Each wall is flat, endless, passes through zero and stands at right angles to its row. A trip goes straight from one point to another. Which walls does it cross, in order?

Walls:
(1): [-18 -17 121]
(2): [ 6 46 52]
(3): [-20 -26  35]
(4): [-39  34  36]
(5): [29 63 77]
(6): [  8  18 -52]
(7): [-51  46 -69]
(8): [ 12  10 -86]
(9): [-81 -22  20]
Trips:
[ 22  30 -47] to [-14  -3 -24] -> 9
[  5 -66 -66] to [ 48  54 -15] -> 5, 2

Walls:
(1): [ -4  84   3  -4  62 -20  32 -56]
(2): [-25 -29  24   8 -19 -99 -28  68]
(3): [-15 -19  97  20 -25   6  36  76]
(4): [ 14  14  26  25 -43  15 -72  41]
(5): [-33  -5 -21 -19 101  56  31  17]
Trips:
[ 46  31  12 -20 -49 -20  44  -8] to [-30 -14  27 -37  88  58  55   7] -> 5
[ 42  21 -85  -7 -30  10   1 -51] to [  4   1  -9 -35 -82 -50 -73 -63] -> 4, 1, 2
[-71  22 -37 -23   9  73 -34  26] to [-51 -57  40  42  32 -53 -55  -2] -> 2, 3, 5
[ 39 -12 -62 -17 -80  10 -20   8] to [ 53  29 -84  21  -5 -15 -13  63] -> 2

Walls:
(1): [ 35 -19  39  -5 -62   0 -18 -32 -70 -36 -24  25  -1  27]
(2): [-12  60   2  29   5 -75  20  -6 -23 -63  41 -15 -22  20]
(3): [ 12  37 -25  18 -41 -21  16 -45  75 -31 -87  33 -49  -7]
(4): [-36  23 -86  15  49  44 -44  76  61  33 -47 -37 -65 -45]
(5): [ -2 -12 -19  55  12  -2  19  26  50  78  27  -6 -59  -5]
(6): [-62  -9 -42  71  24 -22  97  35 -23 -47 -41 -51   2   8]
(7): [-39  23 -30   5  21 -22  24   5  17  -5 -26 -50 -70   6]
Trips:
[ 70 -24 -19  10 -47 -28 -90 -23   3 -62  25   0  25 -29] to [ 27 -82  41 -20  59  40 -45  -9 -69  -7  70  -8  37  26] -> 3, 2
[-38  44 -66  62 -29   0  60 -47  48  61   7  30   9   7] to [  -1  -16   -2   31  -19  -18  -12   62   -8   -5  -37  -18  -20 -109] -> 2
[ 41  20   1 -70 -28  19  33  23 -39  33  20  30  16  12] to [ -8 -23   8 -69  12 -36  40  17 -32 -17  -8  24 -24   2] -> 2, 7, 6
[-53  -6  -6 -51 -15 -41  34 -54 -30  35  67 -16 -45  50] to [ 32 -61 -74   2  73  54  83 -28 -29  14 -56  -1   1 -49] -> 6, 1, 2, 4, 3
[ -2   1 -14  38  62  10  87  93  25  -4   6 -46 -18   7] to [-58   4 -42 -47 -16 -35  -8  25  41  25 -59  37  69 -49] -> 2, 3, 5, 7

Walls:
(1): [  36   17  -29  -41   10  -12   29   35   32  -16   24  -28   40   13
   -3  -66   55   20 -103   -9   27   -5   22  -15]
(2): [-92  34  11  45  33  12  44  20  34 -53  43   4 -10  -1 -89  -6  61  45
 -12 -51 -45  43  34  11]
(3): [ 18  54 -13  -5  25   6 -13 -35  32  39  47   1  16 -59  38 102 -20 -99
  -5   4   1  48 -21  23]
(4): [   4   23    8   51  -42  -39  -21  -17  -58  -68   29   49   40 -101
   43 -100   65   48  -45   25   46   17    0   -2]
(5): [-58 -23   5 -50 -78 -26 -59  16   7   8 -16 -21 -31  27 -18  40  26  12
   3  -4   2 -29 100 -12]
Trips:
[-30 -20  22 -68  47 -12  30  26  29  -8 -15  16 -89  42  26 -28 -58   8
 -16  -5 -11  20  67  65] to [ 18  58  34 -12  -6 -60 -66 -59 -52  19 -31  31 -16  13  29   3  34 -63
   3  11  -5  -9  10  30] -> 1, 2, 3, 4
[ 12  -4   1  -6 -34  19  24   3  43 -43  14  72  28 -25  82 -85  -7 -39
  10  28 -21 -27 -30 -22] to [ 36 -62 -58  30 -38 -13 -52 -41 -15  39  48 -33  55  -2  -9 -63 -53  60
  18 -12  11  18 -41 -47] -> none
[ -2 -29   4 -23   0   6 -69 -20  35 -17  38  46  45  45 -67  25  54  22
 -74  68  59  -3  12 -61] to [-31   6  11  51   2  19  37 -20  17   2 -17  -1 -64 -48 -60  10   8  -2
 -79  -3 -52  31 -34  25] -> 3, 5, 1
[ 54 -13   5 -45 -30  29 -58  15  -2  64 -81 -22 -12  26 -24   1 -20 -36
  72   2   9 -19  35 -59] to [ 24 -77  86  31  56 -63  -3   9  24 -30  15 -34  95 -91  45  36  -5  80
  10   7 -91 -17  58 -17] -> 4, 2, 5
[ 22 113  -3  25   6  98 -38  16 -10  -4  10   8 -14 -55 -22  31 -10  51
  45  56   3  11 -41 -22] to [ -10   25   -8    6   -1   -7  -40    0   27  -22 -121  -18    6  -76
   52   53   23  -65  -18   -9   46  -13   58  -10] -> 2, 5

Walls:
(1): [ 10  -3 -23  -7  23   3  33 -33  35  -4 -11 -67 -54   1  36  61 -40   8
   4 -32  20 -70  44 -48  33  15  36 -55  51 -30 -17 -24 -53   3  38  -8
  37   3 -46   6   1  13  47 -43 -30 -35  32 -13]
(2): [-13  -7  -3 -18  26  21  37 -41 -27  19  -7 -45  30  35   6  11   0  -3
 -34 -15  10 -32  29  23 -39 -19  23  24 -38   3  10 -41   6  51   1   2
 -23  15  62  22 -31  -1 -10  30 -11 -27  -4 -21]
(3): [  4  38 -26 -23 -53 -40  29  12  36  -6 -78  14  47 -47  14  46  -4  58
  -1  -7 -20  -4  21 -66 -36  11 -18   1  21  49  14  51  -4   8 -59  37
  22  43 -46 -24  18  28  26 -13  61  -7   8   6]
(4): [  27  -35   -5   -2   13  -38  -81  -53  -37 -121   17  -36  -67  -25
   25    9  -59  -43   22   31  -32   51   11  -26  -50   47  -12   -5
   29   -7   -6  -35  -29   41  -51    9   31  -46    1   43   -7  -52
   -3  -22  -12   55  -13  -22]
(5): [ 12  17   5  71  10  17 -20   0  25  41 -52  -3 -61  39   7  74  51   9
 -39  63  -2  35 -61 -17  -3  36 -19 -45  12 -13   5  23 -10   0  77 -36
   3 -15  23   8 -30  25  -1  -3  13  -2   9  17]
(6): [-14 -52  19 -40 -19 -34  -8 -17 -13 -49  16   5  18  44  10  26 -15 -10
  -2 -49  16  -8  20  12 -63  13  30 -79 -14 -22  36  59 -31  60   7 -16
  22   6 -85  21 -24 -22 -53   3  -9  39  43 -71]
(7): [  6   3 -64  31  27 -23  34  28   2  -5 -30 -37 -32  25 -31 -40 -12   6
 -10 -16 -27  -4  18  34 -24 -24 -47   5  15  33 -21 -11  -5  31  41 -22
 -32 -23  -9  14  -6  -7  21   9 -47 -33  51  22]
Trips:
[-73 -16  -4  25  63 -64  -9 -45 -33 -39 -41 -46  29 -25 -21   0  61  32
  42  19  19   6 -35 -29 -42  28  43 -11   6 -40  13 -67  34  39  52  -3
  19   1  -4 -13 -10 -17 -14  11 -52  16  21  -6] to [-32  57 -33  24 -14  21  51  22  12  20  -4 -27 -88 -34 -29  13  -4  39
  87   2 -15   7  15 -20  37 -51  14  98  17 -14 -54 -20  63 -27 -31  -3
  23 -46 -11 -40   1  65 -39 -68  45  -6  20  80] -> 6, 2, 3, 4, 5
[-11   3  47 -16  89 -45 -22  -7 -22  25 -21  15 -13 -47 -78  39  79  -2
 -28  38 -19 -44 -39   7 -52 -22  14 -78  14  32 -15  26  -2 -25  23 -27
 -12  13  30 -17  -3 -18  22   3  -4 -16  48 -24] to [ 92  20  61 -54  32 -42 -38 -12  -4  66 -25 -27 -86 -16  -1  -5 -27  27
   8  37 -47  33 -36   0  -1 -17 -51  -4  -8  38 -18  13  35  38 -15  65
  29  -7  15  -5  24  38 -31 -98  51 -16  21 -47] -> 2, 3, 6, 4, 7
[-38 -71  77   8   2  23   4 -26  47  22  -2  39  19  -9  35   1  14  10
  39 -26  31  -8  12  -2 -56  19   7  18  69   6 -61 -38 -71 -16  71 -43
  18  38   6   5 -13  50  45  25   0  63   4  36] to [ 42 -17   7   5  37  20 -81 -48 -26 -57  -5  -2   1   5 -34 -17 -22 -58
 -11  18   3  18   8 -20 -53 -15  60  26 -16  -9  17   9 -57   0 -31   7
 -12 -48  -7 -33  -4  41  13 -21  -8  23 -12  -9] -> 4, 5, 2, 1

Walls:
(1): [-38 -22 -48  -1   0   7  -6  37  28   3   3   6   6  -2 -12 -25  55 -13
 -12 -28  23  15  57  14   7 -19  22   5  -6  -1 -40  25  10 -17 -94  -2
 -53 106 -49 -44  32  14   3 -38  -7  32 -15  57]
(2): [ -19   -1   60    8  -51  -36   -6   32   39  -28   29   34   34  -51
   10   17  -45  -51    0   29   83  -33   60   28   -7    0  -40 -105
   -1  -28   65  -27  -65   20  -58   -7  -20  -12   39  -23  -69    0
  -24   35   28  -11  -63  -33]
(3): [-27 -63  18  -3   6 -34   5 -20 -41  25  -1  29   7  33  28 -15 -14  25
   0 -28  38 -29  47  52  -7  21  10  53  11 -29   4   5 -17  72  -8  59
  28  18   0 -49  -4 -26   4 -23 -72  29  36  48]
(4): [ 12 -14  23 -74 -21  63  21 -63 -21 -33 -10  20  30 -38  12   3 -26  54
  18  15  64  35 -42 -31 -77  16  56  -4 -53  -9 -25 -27  63  17  37 -60
 -43 -47 -14  29  -7  28  20  -5   0 -28  49  30]
(5): [-47 -22  -3  27  41 -21  -5  -2   6  -8 121   8 -39  14  28  16  54 -10
  29  56  -8  32  57 -66  54 -68 -14  18  92  -9   0  -5 -74 -24 -83 -22
  15  35  12 -39  48  14  13 -41 -30  -9   1  21]
(6): [-17  42  22  -2  11  25  23 -55 -24 -74  -2  33  -1 -39 -10  20 -27  -7
  54  27 -30 -16 -18 -40  -2   0   0  -1  10  11  28  25 -28  30  -6  37
 -31 -53  47 -33  -9  -2 -18 -56 -51  -2 -17 -32]
(7): [ -50   11   72    3  -15   35   16   29   75  -61  -24   13  -33 -111
  -42   39   -8   83   25   28  -64   64    9  -47   18   16  -27  -38
   13    0    4   12  -76   -2  -28   68  -16  -42    2    6  -32  -10
   40   65  -35   -5  -68  -21]
(8): [ 17 -12  17 -21 -61 -32  69  18  15  20 -12   3 -38 -64  40  -4  25  -6
 -16 -48 -33  33  22  93 -23 -21 -33  11  -7  12 -54   0  83   8 -14  57
 -35  -5 -25 -40  22  26  17  -6  27 -55 -27 -17]
(9): [ 17 -44  -4 -10 -61  11 102 -46 -38 -48 -10 -39 -41  47 -16  33  23 -39
  -4 -65  53  35 -24   1  74 -82 -16  19  12 -56 -23 -14  -3 -16 -27  24
 -17  25 -52 -32  -7 -33  26  -6  23 -39  29 -38]
(10): [ 45 -27 -40  17  35 -30  10  17 -46  37   7  23   8  32  18  14   9  52
   0 -37  53 -38 -55   3   6  -1  21  28  46  -7 -73   6   9 -88  22  -9
   0   6  45   7 -19 -44 -55 -47  39  66  57  25]
(11): [-33  45  62  12 -52 -44 -53  20  32  11  66 -25 -24  19 -12   4  15  19
  97 -12  -2 -47  -2 -24  21 -33 -10  32 -79   5 -28 -12  20 -36   3  74
 -13 -29  17  -2 -35 -43 -25 -37  11 -34  13  34]
Trips:
[-17  41  -4 -36  81  67  63  -1  40   2  35 -39 -41  11  37  -9  -7 -27
  -3 -20  49  52   6   0  38  -5  36   2  36  26 -44 -69  35 -38 -15 -27
 -78 -26  11 -35   6  74  19 -12   7  23 -42 -11] to [  3  14 -12   0  39 -13  29  16  12   9   9 -33 -12  -9 -32 -18  39   3
  21   3 -10  -4  56 -19   2  45 -35  33  12  21  46  96  -9 -29   9  43
  46  49   6   4  -5 -11  42  13  67 -68   4 -42] -> 7, 10, 6, 4, 11
[-46 -21 -23 -32  17  -9 -30  17  25  18  15  27  31 -49 -42  63  16 -22
 -44 -26  -6  64  20 -29  39  13 -55 -23  64  31  13  43 -72  33 -23  46
   9 -31 -39  22  28 -21 -65   1  26 -44  20 -52] to [-46  11 -68  49  40   3 -10  -2 -49 -32   6  39 -35  24 -36  89  12  -2
  33 -40 -15 -19 -72  49  17  30 -27 -58   3 -23  41  12  42 -21  -7  21
   8  30  30 -12 -51  69  66  37 -52  -7 -39 -23] -> 1, 5
[ 23   4 -51 -23   6 -40 -17 -29  34  -1 -55  32 -66  -9   4  25  17 -31
  28 -17   9 -10 -12  46  19  33  -7   7  44 -54   8   6  22  38 -11  25
  13  26 -18 -51  16 -19 -14  41  -9 -92 -11 -19] to [  42   -7  -37   60  -33   -3   97  -49   19   56    9   72  -38   17
   16   30   49    0    2 -100    8   27  -27  -23   -8    3   34  -23
   -1  -35   47   -2   38  -26  -64  -68    1   -1  -24   36   24    1
   35   34   19  -24   -4  -15] -> 2, 3, 4, 10, 5
[-15 -26   8 -18  43 -24 -22  27   7  57  33 -40  42  16   6  18 -49  52
  33  -1 -35  22  44  -6 -28  23  32   2 -24 -38 -33 -64 -20   9  22 -44
 -10 -31 -42  25   9  26 -62  -9 -75  45   5 -23] to [ 37   5  29  69  -5  13  15 -27 -44 -47 -57 -14  59  -8  -2 -22  11  -3
  10  -4 -11 -31  50   9 -30 -16 -52  71 -34 -70 -10 -39   7  10 -20 -18
 -10 -80  29 -61 -14  48 -29  -4  50 -10  42  37] -> 5, 6, 2, 8, 9

Walls:
(1): [ -19   10  -28    4  -22  -25   -9 -105   38   14  -57    7   69    0
  -13  -35   38   23  -81  -10   -9   -8   71    3   40  -31  -48  -32
  -32  -22  -58   35   -2  -53   -2   40   38   62   42   22  -11  -16
   13   30  -75  -77  -16  -41]
(2): [ -3  26  36  39 -36  25  19  46 -49  23 -18  -2  63 -18 -20  49 -63  52
 -40  43  34 -19 -32 -22 -52  29  24  30  -5  -6 -11 -20 -38 -63 -22  10
 -23 -36 -18  57 -38 -45 -48  11  86  50  15 -41]
(3): [107 -11  30   5 -12   0  -4 -28  13   0  45 -35  12  11  80   5 -11  32
  63  45   2   6  -5 -10 -10   2  36 -31 -52 -53 -36 -11   8 -53  16 -19
  -3  10  18 -13   4 -54  45  27  77 -17  24  -7]
(4): [  8  10 -31  -5 -35 -13  48  35 -18  28 -22  56  -1 -32  69  -7 -47  -5
  14  24  14  35  -2  54  35  -4 -57  43 -38  32 -28  11 -19   2 -36  -4
   7   5  -9  47 -28 -22 -35 -48   6 -17  -8   6]
(5): [-57 -41   2   9  38  27 -39  34 -42   4  49 -11   4   8 -12  25  33  41
 -64   6  49  43 -22  82  24 -33 -29 -31  14  12 -40 -23 -27 -25  18  11
  35   2 -54 -19 -17  15  86   3 -12 -26  52 -24]
(6): [-14  78  20   1 -67  16 -18  25   4  -4  54 -54  28   5   9 -43 -24  12
 -29 -82 -47 -10 -39 -29  56 -45 -25  69  15  35  12 -23  28 -20   2  -8
 -11 -36  56  -8  26  81 -98  21  -3  10   4   7]
(7): [-26  51 -46  23  19 -24 -67  16 -14 -37 -17  -5  31 -15   7 -14 -47  26
 -16 -18  22  -1 -33  59  39  -3  52   0 -54  46  -6 -14  36 -44  26  41
  18  -1  -1 -25  27 -18 -54  48   0  14 -33   8]
(8): [-44   7  36 -36 -16  29 -38 -50   0  -9 -16 -62 -27  14  23  24  -7  58
  40  42 -11 -45 -76  24  51  -4  18  51  40  -6  29  24 -19  18 -44   0
  56 -40 -56  26  -8   5  29  24 -54  -4  -5  58]
Trips:
[-25 -35 -12   5  48 -28  25 -60 -21 -90  23  27   6  15  42  16  -8  32
 -13  -9  77 -55  -3  41 -11  44 -67 -28  74 -45  26  11  19 -57   7  26
   9  15 -16  44   3 -35  33  -7 -41  -8 -28 -49] to [ -7   9   5 -24 -17 -29  50   0 -36 -72  13   4  59  15  -1 -67 -10 -22
  13 -23 -65  21 -51  15 -20 -60  38  24 -16  31  -1  -8  21 -21   8 -24
 -60 -10  62 -13   1  64   2   5 -24 -16 -19  12] -> 7, 6, 8, 5, 1
[ 57 -48  32   5  40 -33  53  32  55 -46  31  48  36  -4  24 -13 -29  11
  16  11  26 -28  74 -37  41  77 -49  -7 -54 -55  24  -2   3 -16  74  11
 -71   3 -37  43  73 -70  13 -11 -31 -53   9 -38] to [ 19 -27  24 -86 -39  -5 -38  42  48 -76  44  21  12  38  -1 -11 -22 -38
 -10  -4  64  -3 -17  33  60 -64  62  12  31 -10   9 -43  41 -53 -34  60
  -6  -3 -91  -5   7 -31  18 -13 -16 -25  34  15] -> 5, 7, 1, 8, 4, 6

Walls:
(1): [  7   9 -18 -10   6  -8 -14  31 -26  13  46  43  70   1  -9 -84  18  29
  76  19 -27 -21  59  40 -86 -26  15 -21  45 -13 -19  45 -29  -9  12 -36
 -12 -25 -29  49  11  39 -15  -1  46  45 -27  16]
(2): [-40 -57 -13 -29  16   0  12   0  39 -24 -14 -38 -28 -46 -26 -31   8 -48
 103 -26  -3  -9 102  22   0   4 -20  36  25  29  -6  16 -53 -29 -32  10
 -60  15   1  -2 -19 -14  15  67 -51 -26  -2  23]
(3): [ -4  15 -30  50  40  16 -23  42 -76  16 -23 -35  24   3   8 -21  45 -24
 -14 -65 -29 -27  -6  44  24 -51  59  -4 -13 -17 -40 -30 -25   7 -52 -50
  64  22  -3  -1  11 -12  -1  44  64  16  -6 -51]
(4): [-14 -52   4   0 -22  -2 -19   8 -55 -21  36 -46  19  19 -18  55  33 -11
 -62 -28   4 -31  16  21   4 -27 -14 -35   1  55   7  18  68 -37  10  57
 -16  20 -18 -28  66 -32 -31 -39  49  30   6   1]
(5): [ 57  42 -57 -19 -40 -86 -21 -38  12  44 -17 -51 -15  13   5 -37 -21  13
 -12 -27  -6  -8  24 -58 -34  39  -8  -4 -12  27  12  34 -30 -48  16  -6
  11  20  16  24  27  22  20 -16  13 -21 -26  -8]
(6): [ 72  13 -30  16 -58 -43  37  -8 -18  32  40 -20 -13 -13  13  27  25  34
  25   0  13 -56  49 -30  47 -10 -24  69  17 -14  40 -76 -77  -9  17 121
  -5  55   1  23  11   8  31  10 -18  38  76 -11]
(7): [ -3 -30 -21  21 -32  -4  30  -9  33  26 -11  16  -5   9  45  55 -16   7
 -65   2  12 -20 -69  36 -46  15  50  -3  -6 -47  33 -29  44 -39  21  36
   4 -28 -32  -9 -17   3  -1 -11  34  34  -5 -28]
(8): [ 18  -1 -69  11  61  40  40  23 -62  -6   8 -14  11  10  24 -44  49  40
 -54   3  39  22  -5  52 -57 -47 -16  25  27  11 -15 -26  28 -26 -23   8
   5  56 -41  49  31  38 -20  67  -3   8 -16 -26]
(9): [ -39    9  -35   52   23  -10  -23    7   28  -57  -59   57  -48    0
  -37   44   34    3    8   58  -25  -35   10  -36  -63   -3   -6  -16
  -35   60  -20  -29  -25   56 -115   -6   34   -4  -51   -5   -5  -12
  -22  -21  -52   -2   53   -2]
(10): [-79   9  19   5   1  85  -5 -73 -78 -72  50  -1  26   7 -38  69   1  86
  24  -5 -36 -44  61 -12  33  10  30  19 -40  13  31  52   2  42  23 -25
  -6  -1  40  15  21 -30   8 -41  -1  30 -43  31]
(11): [-20  70   4 -32   1   8  -2  37 -35 -23  20  52  31   0   8  18  15  28
  32  40  22  12  38  25 -48  68   5  27 -47 -18 -34  -4  81  33 -35  34
  25 -14  19   1  39  -4   9  66   7 -80 -17  -9]
Trips:
[-58  22  79 -18  -7 -32 -30 -40 -63  19 -50 -28  -8  10  -3 -18  11  15
  28  -8  44 -22  18  17 -26  13  -7  39  51  24  56  13 -25  -9 -40 -18
  36 -19  62  22  41 -57  20  -8 -10  29  17  29] to [ -23  -33  -28   10  -11   24   20    0    4   41    6  -29  -41   11
   24   -9   73   17   -1   78   23   17   39  -27  -18    8   17  -39
   -7   37  -23  -16   30   11  100  -13  -40  -37 -102   28  -18   36
   68   12  -26  -11    7  -14] -> 3, 8, 11, 7, 4, 10
[  36    4   18   37  -34  -30   17 -103   38   38  -33  -36   32   31
    8  -17    3   61   63  -61  -20   24  -22  -16  -17   56  -12  -27
   38   19   49   13   20  -22   27   29   32   -4  -17  -55   31  112
   39   21  -60   47    8    0] to [   3   46   14 -104  -91    2   21    9  -12  -35    7    4   41  -14
  -33    7  -30  -21    2   32   -3   16   38  -38  -19   36  -27  -73
  -76   20   55   -6   24   58   -9   23    6   13   45  -14    3  -16
   30    5   39   18  -23   36] -> 10, 11, 1, 7, 4, 6
[ 26 -40  -2  40 -19  13 -35  -1  66  88   5  39 -12   2 -56 -32 -29 -26
  21  13  -9 -12 -69  53  27  -2  29 -67 -48  23  -4  29 -18 -34  64  -3
  60  55   6 -30   5 -12 -11 -32  23 -49 -42  -3] to [-39  18  -2  55 -24  43 -32  28 -15 -32  -1   0  30 -62  -6   1  59 -23
  -2 -73  60  -1 -16   5   3  31 -28  47  82 -22   9  49 -14 -53 -14  20
  25   6  14  28 -32 -43  -1 -20 -22  28 -39   9] -> 4, 1, 2, 5, 10, 8, 7, 6
[   9  -16  -21  -11  -52   16   41  -11   68    4  -35   -9   25    9
   -4  -53   -7  -23   36   26   -4   94  -11  -15   13   20   -3   63
   -1    8   38    7   59  -18  -40  -38  -36  -29 -104  -29   57   -7
    1   13   51   25   -1    6] to [ -5  31  52  23   5   0  -2  26   1  -5  24  11 -55  24 -75  13  14 -13
  -5  -2 -41   2  20 -40 -35   1   3 -28 -31 -29   2  -8 -61 -15 -13 -11
 -34  10  51  -6 -55  13 -18  36  20  40  16  57] -> 11, 8, 9, 7, 5, 10, 6
[-28   4  -8  60 -22  24 -11  17  49  -4 -50 -16  39 -12   2  25  -3  29
  30 -23  42  -6   5 -23   2  17 -62  -5  35  19  12   2   3 -10  33 -17
 -34  20   3   9   4  36   4  38 -59 -53 -15 -20] to [-18  36   1   5 -47 -22  16  36   1  86 -34 -40 -11   7  10  -8  14   9
   0  22 -27 -26  19 -59 -12 -27 -74 -42  14  50 -13  29 -26  -1  24  -8
  11 -19  28 -39 -12   0 -14  44 -19  21 -24   4] -> 11, 8, 1
